Rows are points. The points of each table are mixes of a few directions, plus a little noise. How many directions does each table use, and how many do they share? Where both have some left over, give the other angles between the two spaces (their principal angles), to ten degrees, smallest first.
(in the rows, 128 means zero)

First (7 x 3):
[[160 148 117]
 [ 88 153 148]
 [169 118 109]
 [170 124 109]
 [120  67 121]
 [ 97 153 144]
 [ 90 134 145]]
Second (7 x 3):
[[143 146 126]
 [150 116 117]
 [140  80 114]
 [123  83 124]
 [127 199 139]
 [130 101 123]
 [ 84 168 153]]
Directions: first 2, second 2, shared 2

First (6 x 6):
[[ 99 170  80 203  96 149]
 [141  93 167  93 140 128]
 [104 106 137  91 119 118]
 [117 151  83 140 121 111]
 [170  99 153 126 147 126]
 [137 149 144 111 142 138]]
Second (8 x 6):
[[ 95 118 104 109 187 122]
 [ 87 114  98 105 201 120]
 [153 137 146 142  87 132]
 [174 144 162 153  46 136]
 [148 135 142 140  92 131]
 [146 134 141 139  96 131]
 [ 98 117 105 113 182 124]
 [126 127 126 127 133 128]]
Directions: first 4, second 1, shared 0; angles 60

First (8 x 9):
[[123 163 165 168 105 134 134 169 110]
 [ 92 129 142 166  96  90 106 117 117]
 [146  95  97  98 149 141 130 104 125]
 [ 79 171 158 156 101  86 117 135 167]
 [162 132 131  69 179 155 155 136 151]
 [158 110 143  99 163 143 146 133  98]
 [152  90  47 131 109 174 118 105 116]
 [108 137 143 135 120 106 121 124 138]]
Second (8 x 9):
[[142  94 116 137 146 107 126 118 114]
 [115 142 154 173  64 169 114 152  50]
 [146 107 133 140 140 125 132 135 100]
 [136 172 160 112 128 163 147 163 132]
 [ 99  86  78 139 117  82  97  73 150]
 [115 180 147 107 113 158 137 146 155]
 [126 115 117 129 132 115 123 116 134]
 [145 128 118  87 184 106 147 122 188]]
Directions: first 4, second 3, shared 2; angles 40

First (8 x 14):
[[136   7 120  18  99  83  73 118  99 109 171 147 101 145]
 [119 126 131 154 133 134 145 104 123 143 118 117 100 151]
 [147 172 128 132 141 119 114 122 127 129 148 132 135 104]
 [133 162 133 146 135 127 126 120 133 135 140 119 123 115]
 [157 162 117 122 144 109 130 132 114 115 142 148 147 113]
 [ 94 129 150 153 113 167 105 116 164 156 114  96 111 124]
 [119 135 123 148 137 157 147 138 132 128  77 143 156 145]
 [117 133 121 155 121 126 183 173 132 109 114 126 151 130]]
Second (8 x 14):
[[152 125 143 175  97 136 147  98 101 196 124 185  98 145]
 [139 126 147 163 115 130 127 117  90 168 130 152 119 141]
 [131 125 129 100 110 130 130 131 127 110 132 113 152  88]
 [130 129 135 162 137 127 125 122 113 157 126 148 107 163]
 [103 133  97  80 165 121 120 152 186  60 125  82 139 124]
 [130 128 117 103 118 131 140 126 152 112 126 124 134 105]
 [134 125 156 169 125 127 112 126  71 164 134 140 128 146]
 [106 132  99  73 157 122 122 151 183  58 127  80 146 111]]
Directions: first 5, second 3, shared 0; angles 40, 80, 90
